Rows are points. A path goes straight from each point to the next, and from the last back to the first. The post is the endless flat space through its rows: a point in 2 columns, a line in 3, a plane in 4, and so on, so that a path can go around it. Count how often the path circles the post. Going back the other way cancels.
In the rows, 128 means zero.

Post (1 x 2):
[[123 129]]
Path (16 x 2):
[[107 100]
 [110 117]
 [ 94 164]
 [126 147]
 [146 139]
 [138 116]
 [140  63]
 [101  64]
 [142  81]
 [ 93 108]
 [ 90 130]
 [117 160]
 [147 153]
 [181 104]
 [132  65]
 [102 108]]
Times around: 2

Post (5 x 6):
[[136 147 107 114  89 200]
 [156 114 217 180 164 158]
 [138 129  90 129 163 120]
 [117 133 108  99 136  74]
 [113 142  79 132  84  98]]
Path (17 x 6):
[[100 128 152 155 152 106]
 [ 93 199 126 132  89 106]
 [159 185 122 137 103 152]
 [188 144 125 112 124 154]
 [143 114 102 160 132 102]
 [ 94  83 117 116 126 125]
 [ 76 136 133 139 120 151]
 [100 147 107 177 117  80]
 [ 98 158  91 156  67 158]
 [127 118 151 120 141 153]
 [133 122  87 160  89 161]
 [171 117 137  52 119 124]
 [152 149 134 114 125 107]
 [133 153 134 123 132 106]
 [ 76 160  92 180 105 104]
 [107 136  56 171  85 144]
 [114 116 102 113 127 122]]
Times around: 0

Post (10 x 11):
[[127 112 135  62 138 126 168 112 122 121  84]
 [118 124 102 118 100 146 104 116 187 112  57]
 [142 113 150 137 139  61 127 202 127 183  67]
 [136 101  83 116  96 116 109 106 108  97  90]
 [123 103 150 136  79 112 164 136 119 149 112]
 [137 104 129 125 186 127 103 143 137  64 241]
 [144 107  90  96 132 159 115 169 137 139 229]
 [120 112  91 135 148 143 158 104 139 147  72]
 [127 103 146 131 137 161 115 159 120 126  76]
 [132 123 140 110 159 150  78 126 126 166 199]]
Path (8 x 11):
[[113 116 111  91 134 130 131 127 128 146 113]
 [ 68 142 159 123 154 192 101 142 161 121 124]
 [ 87  73 105  96 108 149 136 149 109 102 126]
 [126  64 113  91  95 134 130 139 127 129 118]
 [167  80 143 133 121 151  99 137 131 103 149]
 [160 122 107 129 157  67  86 105 124 159  99]
 [140  86 145 149 139  85 136 139 112 126 181]
 [116  72 104 130 105 144 108 170 146 134 161]]
Times around: 0

Post (17 x 18):
[[165 132 144 139 130 136 106 109 187  61 104 139 109 129 215 212 105 156]
 [136  92 183  66  90 128 123 152 109 117 132 105 139 167 112  71 156 119]
 [166 121 148 121 182  92  91 163 189 117 110 132 107 120 151 194  69 169]
 [123 112 151 123 108 101 167 134 146 120 135 119 115 170  85 165 143  39]
 [128  99  88 123  50  69 109 127 142 107 160 120 132 163  71  69 145  69]
 [120 133 146  95 151  75 101  97 130  80 138  81 119 125 157 207 116 134]
 [118 108 133 128 143 119 169  80 128 136 147 109 158 183 113  29 129 114]
 [128 102 171 130 162  92  76 117 145 161 152 150 116 155 199  98 147 133]
 [132 111 100  81 145 139 110 112 134 150 142 155 137 136 181 204  99 157]
 [102 117 141 135  58 121 140 118  98 185 117  76  86 155  92  32 132  81]
 [104  82 133 133 121 107 123 102 124 157  88 124 119 173  84  78 192 138]
 [ 98 102 129 138 127  96 126 160  98 150  92 111 175 167 176  55 152 109]
 [138 116 100  88 199 151  86 136 153  80 131 128  81 107 179 172 126 123]
 [117 101 125 155 100 133 120 150 135 141 180  69 144 186  84 127 159 102]
 [117  93 168 142 136 132 121 114 135 161 133 138 176  69 156  72 164 134]
 [155 137 129 134 149  96 147 156 120  89 157 165  94 118 181 177 129 183]
 [142 129 162 148 166 136  57 113  87 110 116 172 144 127 160 145 103 138]]
Path (15 x 18):
[[ 98 104 166 120 123 123  74 145 137 149 124  89 153 136 120 131 149  95]
 [ 94 112 118 135 142  85 102 125 140 101 153 116 174 128 179 191 130 111]
 [110 103 165 139 158  75 124 133 120 103 126 135 105 143 146 125 137 115]
 [132 108 161 147 138 103 115  90  87 127 106  86 103 120 155  90 117 130]
 [138 109 144 129 116 116 133 127 128 162 154 111 138 119 136  85 140 125]
 [131 113 175 136 171 109 127  99 131 115 135 100 121 138 197 158 180 146]
 [132  61 161 113 102 122 104 121  86 158 103 109 121 144 142 144 171 107]
 [119 107 221 141 163 131 114 101 119  86 118 107 144 144 164 133 136  94]
 [105 103 126 144  91 120  53 136 155 109 142 137 104 123  81 108 117  93]
 [129 122 151 146  89 110 124 140 136 105 124 138 107 138 111 108 133 130]
 [ 89  77 131 135 117 161 172 145 180  78 141 122 109 122 151 124 180 101]
 [118  66  96 115  90 116 125 115 121 154 146 110 141 136 176  90 132 154]
 [163  84  69 146  88 115 144 114 135 120  81 141 150 151 143 169 123 104]
 [163 117 126 112 132  88  73 120 134 148 140 147 150 172 138 133 114 131]
 [129 151 139 102 118  89 115 174 126 150 137 135 148 113 198 130 135 104]]
Times around: 1

Post (17 x 18):
[[176 138 111 156 130 130  67 174 171 100 111  97 159 146 162 120 186  81]
 [165 140 137 136 162 131 122 165 151  57 178 158 157 116 109 110  97 173]
 [155 127  87 168 122  71 106 136 140 172 115 165 135 125 110 124 148 135]
 [136 132 179 153 118 145 118 151 135 109 103 104 130 103 137 127 129 160]
 [165 126 115  83 118 118  88 113 141 122 118 123  86 117 180 150  79  77]
 [118 152 129 114 105  97 214 143  88 144 146 180 144 108 177 140  84 130]
 [149 121 140  67 170 145  97 131 167 112  97 119 113 142 113 154 137 139]
 [171 133 108 118 110  78  49 159 125 100 160 182 158 167 150 133 148 158]
 [129 123 111  97  85 120 126 157 122 144 132  79 168 118 115 132  98 105]
 [135 180  99 144  97 158 116 110 119 146 175 103 142 157 135 112 156 152]
 [134 165 137 131 151 100 165 106 119  85 104  49  61  96 166 118 147 151]
 [142 129 142 139 107 109 117 148 182 147 159  92 146 155 106 153 149 101]
 [106 137 111 166 154  78 138 105 103 167 136 138 183 130 160 159 106 123]
 [155 189 163 167 104 100 144 155  73  69  80 111 114  98 110 132  75 109]
 [162 137 116 184  95 104  92  84 108 114 188 110 189 170 128  58 209  89]
 [160 164 153 159 119  96 121 143 180  24 109 131 179  71 104 139 126 134]
 [100 139 112 116  96  81 190 141 164 127  84 141 141 150 149 138  38 123]]
Path (13 x 18):
[[218 148 135  75 103 135 138 167 127 124 121 169 111 110 145 139 112 118]
 [154 152 106 150 144  63 102 144 128 134 149 112 182  91 154 101 136 129]
 [170 182 126 123  83  82 116  92 126  79 159 132 137 142 148  87 140 126]
 [178 161 138 123  93 109 133 101  82 106 101 161 160 159 115 121  93 165]
 [179 151 114 141 116 114 147 125 114  99 126 148 136 112 130 137 153 118]
 [100 130 127 114 133  97 143 133 148 100  86  79 195 157 160 176 134 145]
 [173 144 178  76  83 115 148 122  79  71  97 161 153  97 153  99  90 125]
 [142 164 167 147 143 127 111 138 153 109 130 111 124 138 165 124 113 103]
 [181 191 152 142 131 158 128 200 152  99 132 129 179  83 150 122 117 152]
 [117  99  79 148 135  89 134 130 162 181 120  85 169 154 129 151  71 171]
 [148 125 130 156 129 128 138 113 124  98 136  94 137 186 132 127 120 117]
 [138 116  77 126 115 106 120  98 150 146 118 129 138 108 104 154 119 109]
 [178 118 115 106  72 105 117 166 129  88 140 139 165 163 124 130 139 160]]
Times around: 0

Post (17 x 18):
[[132 130 143 131 156  66  78  79 127 135 111 161  75  62 146 132 138 184]
 [131 145 133 156 199  62  86 118  84  89 140 143  70 123 131 123 134 151]
 [133 132 145 109 108 161 186 144 122 120 149  96 152 125 103 147 122 125]
 [154 139 123 141  99 111 179 184 167 114 151  90 194 145 113 181 104 106]
 [141 154 131 115  53 112 136  96 155  40 164 148  89 163 202 132  98 120]
 [130 116 111 167 128 151 125 126 105 135  77 131 183 118 101 172 152 178]
 [131 115 114 131 117 119 154 179 149 106 160 142 168 125  81 159 189 122]
 [158 148 141 135 238  69 134 115 129 136 112 131  45 126 194 109 192 177]
 [138 148 140  92  69  68 107  76 116  85 183 122 155 174 175  81 102 153]
 [151 129  76 124 191  90 109 106 110 150 124 160  70 109 151 147 145 133]
 [148 120 165 154 120 152 136 149 115 183 141 164 168 156 117 138 129 148]
 [133 165 104 116  49  78 179  84 128  36 138 179 142 141 148  83  71 114]
 [121 100 123 163 102 129 144 128 159 139 135  98 152 157  72 119 133 136]
 [112 116 165  80  73  77 106  88 136  93  96 162 124 174 158 139 104 112]
 [145 150 119 141  30  95 146 113  73 102 109 149  98 123 162  97 119 128]
 [127  93 143 163 141 137  98 141 121 137 144 121 188 113 133 102 125 103]
 [151 107 112 115 102 141 152 205 130 120 135 135 142 143 121 107 112 160]]
Path (18 x 18):
[[147 150  75 138 129 164 116 106 108  88 122 129 134 114 116 126 125 142]
 [168 123 111 139 125 115 114 138  91  78 125 177  64 124 135 128  95 146]
 [130 127 106 175 139 102 114  85  83 107 129 117 140  99 123 160 151 165]
 [ 89 110 165 177 151 132 151 140 170  66 136 149 138 160 169  97 105 144]
 [130 170 140  98  88  89 139 149  78 110 155 153 122 150 172 117 158 111]
 [148 133 165  91  99 134  98 134 119 158 136 171 155 173 125 154 150  92]
 [129 137 125 152 138 102 112 132 127 127  77 182 162 131 126 127 186 171]
 [ 84 129 151 101 128 101  62 147 131  68 185 126 127  81 138 133 107 119]
 [132 123 129 168 113 106 187 136 117 117  91 149 151 101 115 137 104 139]
 [158 110 124 112 120 112 122 133 126 137 146 153 124 161 154 201 134  93]
 [140 118 144 128 111  48  95  81 136 107  90 169 173 135 104  68 134 174]
 [187 123  93 139  99 112 127  86 119 108 163 175 118 161 143 122 138 173]
 [137  85  94 128 136 140 131  92 114 133 160 132 150 136 147 122  86 139]
 [108 176 105 157 155  97 121 105  77 110 136 136 164 139 139 155  80 170]
 [129 142 130 138  79 126 109  93  91 130 116 135 161 145 163 135  99 130]
 [118  94 133 145 125  79 134 177 187 110 149 153 112 132 133 120 143 108]
 [142 104 140 160  87 132 133 103 108 106 143  57 127 167 161 181 162 158]
 [163 145 142 124 129 117 142 130 103 135 132 153 136  94 117 177 127  71]]
Times around: 0

Post (17 x 18):
[[ 97 122 104 165 128 168 152 116 123 126 153 142 109 120 131  58 146 162]
 [114 125 141 114 104 101 123 129 141 121 106 117 163 170 134 157 167  99]
 [119 185 120 213 125 146 132 118 117 141 112 137 120 131  72  71 136 161]
 [100  94 156  76 150  88 107 148 152 135  83 103 148 132 154 136 120 154]
 [157 172 122 124 158 165 124 102 139  83 161 148 131  73 133  94 137 173]
 [133 112 133  76 162  85 123 122 117 154 129  77 131 141 160 119  93 101]
 [114 113 144 127 106 146 113 152 127 126 119 136 120 170 106 158 110 141]
 [133  88 164 132 134  87  91 121 108  98 110 117 162 149 157 136 101 129]
 [138  96 174  89 140  97 143 172 158 116 113 119 156 147 150 122 111 103]
 [158 184 101 159 124 152 116 121 131 146 142 171 111 116 166  87 130 155]
 [119 105 112 124 121 103 136 181 108 102 111  99 133 168 131 155 149 143]
 [128 121 137  74 106 105 136 151  86 126  86 111 131 131 137 104 111 136]
 [125 146 140 140 118 126 173 109 119 103 126 128 138 170 145 122 125 171]
 [137 159  95 174  93 169 121 120 164 113 123 122 104 109 133  93 125 165]
 [151 129 102 155 105  97 138 106 140 127 142 146 102 104 120  81 139 190]
 [113 147 134 194  85 142 145 158 119 145 142 119 138 114 126 111 136 168]
 [ 72 121 170 106 133  70 138 157 110 102  94 106 120 131 176 155 119 111]]
Path (29 x 18):
[[ 99 144 105 167 100 135 163 145 108 110  79 157 100  94 126  81 151 186]
 [131  91 120 113 131 162 133 167 153 152 113 144 161 138 132  90 116 135]
 [101 144 122  90 153 153  97 134 119 139  57 135  83 120 128 108 111 117]
 [154 132 146 155  55 121 131 152 122 106  82 162 129 120 180  79 118 181]
 [ 87 156 124 130 131 132  85 145  76 169 137  81 109 143 174 107  81 118]
 [125 181 111 140  95 112 119 137 120 171  96 141 130  93 135  76 100 171]
 [ 71  88 118 146 111  97 108 200  94 132  69  82  94  96 164 132  83 177]
 [137  56 122 138  71 154 137 166 114  97 144 171 113 151 155 178 151 189]
 [105 136 152 107  79  91 197 107 149  55  91  81 128 129 137 135 169 177]
 [ 89 116 169 139 154  98  69 176 117 135  77 146 115 149  94  71  94 129]
 [133 100  86 106 100  58 165 140 108 138 154 113 149 133 176 110 167 164]
 [ 78  85 117 140 123 139 140  97 130  98  91 106 122 118 164  75  89 152]
 [122 111 139 140 134 188 100 132 156 124 130 125 124  96 170 102 114 121]
 [ 73 139 137 174  86  98 125 118 108  90  83 123 117 150 182 180 171 172]
 [120 162 137 104 177 143 178 164 148 103 127  85 123  71 137 118  79  91]
 [158  59  88 189  38  95 158 142 136 133 138 146 118  92 134  72  85 222]
 [180 169 108 150  97 159 196 160 103 182 164 135 138 145 126 120 147 160]
 [ 94  89 168 151  96 123  98 182 107 125  75 101 107  99 104 126 113 182]
 [149 169 132 116 141 113 113 127 105 118  65 142 145  91 126 113 108 121]
 [ 95  86 104  98 133  98  77 132 204 118  65  44 168 115 113 131 116 137]
 [128 160  70 119 163 128 179  90 139 158 139  97 127 178  89  74 100 140]
 [104  98 126 143  94 138 153 191 109 163 108 130 142 127 149 106 134 156]
 [ 79  82 189 179 152 165 105 159 143 134 126 108 129 112  93 106  90 122]
 [139 111 131 129 119 134 180 170 110 121 184 110 172 133 123 107 183 175]
 [149 122 102  59 165  66 179 145 113 173 134  74 139 160 124  70 139 154]
 [194 119 113 127  98  68 118 104  62  82 166 143 116 120 119  91  81 159]
 [ 85 112 101  95 114 125 105 170 145 129  63 112 122 166 146 157 142 103]
 [ 97 114 111 166 115 114  85 165 115 174 101  92 111  86 115 124 130 154]
 [134 160 154 169  88 121  90 154 148 114  99 151 124  97 205 153 134 171]]
Times around: 3

Post (17 x 18):
[[118 109  97 138 155 156  34 163 170  93  83 135 128 153 133 145 162 100]
 [ 98  78 161 151 109 161 115 173 137 147 132  72  99 124 143 134 160 102]
 [114 144 117  78 123  87 130  65 106 149 113 184 150 125 158 176  92 140]
 [126  92 113 127 140  93 135 150  92  76 146 171  85  84 143 114 159 105]
 [155 144 114 158 150 145  98 135 128 144 134 148 114 117 141 102 111 108]
 [133 149 167  81 120 170 175 161 155 123 148 105 123 106 116 134 160 152]
 [112 122 134 118 130 100 146 108  94 102 196 145  62 142 144 135 137 102]
 [174 134 127 161 120 115 185 113  95 108 162 134  87 123 139 135 189  99]
 [114  84 124  96 107  61 106 132 107 141  99 132 113 160 139 160 113 126]
 [115 124  98 137 102  63 142 109 117 102 151 129 128 137 146 128  74 115]
 [119 108 191  96 121 133 110 142 108 139 165 103 158 138 145 134 139 155]
 [125 134  69 114  91 165 136 119 117 106 153 151 136 143 133 106  93 131]
 [173  79 133 134 163 121 122 110 144 141 182 142 109 108 129 133 157 160]
 [ 86 131  99 163 131 165 123 207 130 126 124 131 138 174 161 132 120  96]
 [135 134  90 124 109  93 112 156  97 182 169 164 155  94 144 142  93 121]
 [145 169 110  72 172 142 162 122 118 133 140 103 151 101 113  92 149 102]
 [141 144 128  95 121  54 147  93 126 186 149 159 100  79 145  99 166 118]]
Path (24 x 18):
[[111 143  91 187 130 180 108 125 136 143  83 206 139 130 171 184 166  99]
 [103 121  99 147 153  90 106 122 116 149 161 150 133 164 127 144 123 120]
 [119 152 102 126 148 135 117 182  85 134 134 178 157 108 137 141 111 132]
 [ 93  35 128 146 141 124 110 138 169 187 160 115 128 122 140 103 156 136]
 [126 122 101 123 104  78 184 127 126  74 126 136 120 122 136 125 185  88]
 [119 140  86 103 130 145  69 162  74 106 167 174 144 143 154 136 101  78]
 [119 105 134 110 114 125 106 103 131 129 159  76 161 176 188  72  96 162]
 [107  95 109 141 167 112  39 110 103 135 194 147 124 160 151 154 103 141]
 [162 164 100 158 130 153 125 116  99 122 100 185 160 117 137 116 112 139]
 [145 181 160 151 118 115 177 167 180 139 102 135  79 107 110 133 207  86]
 [121  71 111  76 121  95  95 124 123 151 189 176 130  76 153 121 152 102]
 [116 116 112 148 107 132 178 159 125 107 155 129 120 185 128 118  94  99]
 [152 162 109 144 122 137 153 166 140 115 100 140 124 161 108 152 142 102]
 [102 116 156  67 127 135  54 198 120 123 128 183 174 110 155 146 194 139]
 [128 172  98  98 143 140 138 112 130 126 103 216 103 142 172 101 151  86]
 [133 115 112 167 132 141 180 144 122 133 147 169 117 155 139 167 175  91]
 [166 126  82 184 142 180 124 142 106 148 190 128 161  80 100  74 158  99]
 [156 157 120 162 123  86 138 109 138 143 150 134 127 110 145  64 134 137]
 [ 99 131 105 124 114 141 126 145 100 111  78 130  95 129 111 196 147  83]
 [ 92 166 134 121 101 147 171 181 110 100 158 133 117 134 122 123 131  92]
 [137  89 150 117 152  85 116 143 170  86 104  79 186 179 123 151 150 130]
 [107 149 178  78 131  67 160  84 133  72 178 182 130 155 151 145 138 121]
 [158  76 187 149  84 106 121 163  62 190 188  84 108 154 101 102 114 144]
 [133 150 129 160 160 150 139 125  81 169 161 210 123 105 175  68 145 150]]
Times around: 1
